Rows are points. Before rounding, the points of a table are all equally far from one centre. They may lie mostly on one side of it. Write the centre, to within rounding.

Points, 9 rows:
[[-2.22  1.68 -2.18]
 [-2.53  2.61 -0.83]
 [-3.17  1.34  0.95]
 [-0.57 -0.11  1.41]
 [-2.01 -0.84 -1.74]
 [-3.56  1.18  0.26]
 [-3.65  0.98 -0.69]
 [-2.51  1.99  1.14]
 [-0.67 -0.88 -1.50]]
Centre: [-1.52  0.75 -0.34]

Points (16 x 9):
[[-2.25  0.00 -3.43  1.90  0.24  1.97 -0.32  1.41  2.09]
 [-3.15  1.73  0.39  1.74  0.57  2.10  0.66  0.55  2.49]
 [-2.71  2.65 -0.79  1.87 -0.19  1.47 -0.06  0.09  2.04]
 [-1.58 -2.59  2.24 -1.23  0.23  2.82  1.32 -0.43  3.11]
 [-1.67  0.82  1.75  1.28  0.31 -0.37  0.87  1.00  3.50]
 [-4.06 -0.06  0.02  1.26 -0.04  1.33  2.38  1.30  2.22]
 [-3.14  0.20 -0.75  2.29  0.95  1.62  0.51 -0.78  5.12]
 [-1.29  2.00 -1.01  0.84  0.04  3.11  3.82 -3.19  1.23]
 [-2.89  1.29 -0.39  0.94 -0.04  2.36  0.17  1.53  1.29]
 [ 0.49  1.34 -0.93  2.18  1.68  2.09  1.80  0.57  3.29]
 [-3.70 -0.26 -0.13  1.79 -0.21 -0.61 -0.14  1.58  2.33]
 [-1.57 -0.77  1.71 -0.52 -1.51  1.65  1.94 -0.77  4.13]
 [-2.45  0.81  1.20  0.88 -0.71  2.84  0.03 -0.41  3.09]
 [-2.47  2.87 -0.01  1.49  0.50 -0.21  2.08  0.65  1.58]
 [-2.44  2.97 -0.55  0.38  0.25  0.28 -0.39 -1.43  4.41]
 [-0.92  1.58  0.30  0.90  0.42  3.14 -1.76 -0.46  0.75]]
Centre: [-1.30 -0.96 -1.26 -0.33  1.44  0.09  0.90 -2.11  1.29]
